Each row of a before or after table is a point. The points were changed in one or more steps. Then noise was added and the rows were shuffled. The steps act on how far a point lies along the listed directions, d1 being the first. Write out the steps. A step turns or swaps two directions, mirrors them in a line or flattens them onto one, adds a multiple of one to another, or multiplies one. Angles are multiples of 10 degrees, from the lower direction toward the higher: turns from -170 to 170, lines from 10 to 170 but not 90. Use the fewest steps. Two steps may share a direction if one is a turn and the other turns, adds or multiplies; they go together, in the order done. Otherwise the lowest direction goes first.

Directions:
(1): [34 23]
(2): [-23  34]
Before:
[[-49  -9]
 [ -5 -12]
 [-28 -17]
 [ 25  18]
 [ 14 -16]
 [ 33  -4]
 [  7 -23]
 [ 11   7]
 [  3 -19]
 [ -9  37]
 [ 18  -6]]
After (11 x 2):
[[ 13 -13]
 [ 46   6]
 [-28 -18]
 [ 23 -14]
 [ 26  -8]
 [ 21  19]
 [-60 -15]
 [-32  23]
 [ 10   6]
 [ -1 -11]
 [ 23   0]]
Steps: add -0.7 times d2 to d1

Directions:
(1): [-17  54   2  10]
(2): [-30  -5  34 -34]
Before:
[[  7 -11   4   1]
 [ 10 -16   0   8]
 [ -6   2   5   2]
 [ 16   5 -19  21]
 [ -5  29  -1  14]
 [ 11   7 -19  10]
 [  4   5 -14  12]
 [-31  -2  18 -14]
 [ -1  55  -7  14]
 [ -9  16   5  -3]]
After, 10 rows:
[[  2 -18  10  -2]
 [ 11  32 -20  32]
 [ -5   3   3   4]
 [  1 -11  12  -5]
 [ 27  60 -40  47]
 [ 18   5 -20  22]
 [  6   5 -17  14]
 [-27  -2  15 -10]
 [  0  17  -6   8]
 [ 14   7 -21  13]]
Steps: add -1 times d1 to d2

Directions:
(1): [-31  25  44  31  14 -34 -25   9]
(2): [ 14  -5  21   0  28 -24  42 -52]
(3): [  3 -21  42 -59 -21 -15 -13   4]
Before (8 x 8):
[[ -4   2  10  -5  -5  -2  -4   3]
 [  1   5  -9  -1  -7   9 -12  10]
 [  4  -9  -7 -22 -14  17   2   9]
 [ -9   7  -1  20   7  -1  -4   3]
 [-13   6   6  12   9  -6  -1   2]
 [ -1  -2 -11   1  -5  11  -3  11]
 [  4  -3 -11   1   1   9   6   2]
 [  2   1  15  -2  -6  -3  -2  -7]]
After:
[[ 12  -6  -9  -6 -11  14   6  -8]
 [  7  -5 -11 -10  -7  13  10  -2]
 [-29  34   8  60  22  -9  -6   5]
 [-11   9  10  18   8  -7  -4   5]
 [ 13 -24  -6 -46 -15  14  11  -1]
 [ 12 -23   3 -41 -14   7   3  -2]
 [-16  15  15  24  13 -13  -7   6]
 [ -2   9   4   7   4  -3  -6   0]]
Steps: multiply d1 by 3; turn d1 and d3 by 150 degrees; multiply d2 by 0

Directions:
(1): [  9 -13  15   5 -14 -37  35  42   3  43  41  20]
(2): [ -6 -11 -60 -14 -46 -33  -8   3  31 -18   7 -21]
(3): [-38   5  -4 -10  28 -10  33 -49  20  36  12 -35]
(4): [ -5  35  16   2  37 -35 -43  33  10 -10  19 -38]
Before, 8 rows:
[[-18   5 -30 -11  -1 -14   8 -24  22  16  12 -19]
 [ -1 -17   0   4 -17 -12  17  19   5  14  12  16]
 [ -8 -15 -12 -11  -1  -3  35 -24   5  17  -6  -3]
 [  9  -1  -5  10  14  27  -7 -14  -9 -17 -13   8]
 [  8  -7  18   4  18 -11   0  12  -7   8   9   8]
 [  2   2  11   3  15  24   6 -22   1  -5  -5  -1]
 [ -1 -14 -35  -8 -41  11  -8  -9   5 -12 -16   6]
 [ -2   6 -32  -4 -21  -1 -16 -10  12 -30 -10 -13]]
After, 8 rows:
[[ 27   3   0   7  -7  11 -27  28 -12 -14  -7  28]
 [  2 -33 -27  -8 -45  60  16 -52 -13  -7 -46  34]
 [ -3   4  16   4  28 -24  -2  11   6  11  18 -14]
 [  1 -20 -39   2 -20   3  18 -18  13  -1   3   2]
 [  2  11 -18   0  -8  14 -24 -15   1 -37 -21  -9]
 [ -7 -15  15   7   6  29  24 -18 -13  17 -11  24]
 [ 28 -39  -9  -1 -38  32  44 -10 -20   2 -24  56]
 [  9 -19 -19  -3 -26   1  19  -5  15  -1   7  10]]
Steps: turn d1 and d2 by -110 degrees; turn d1 and d3 by -150 degrees; multiply d4 by 3
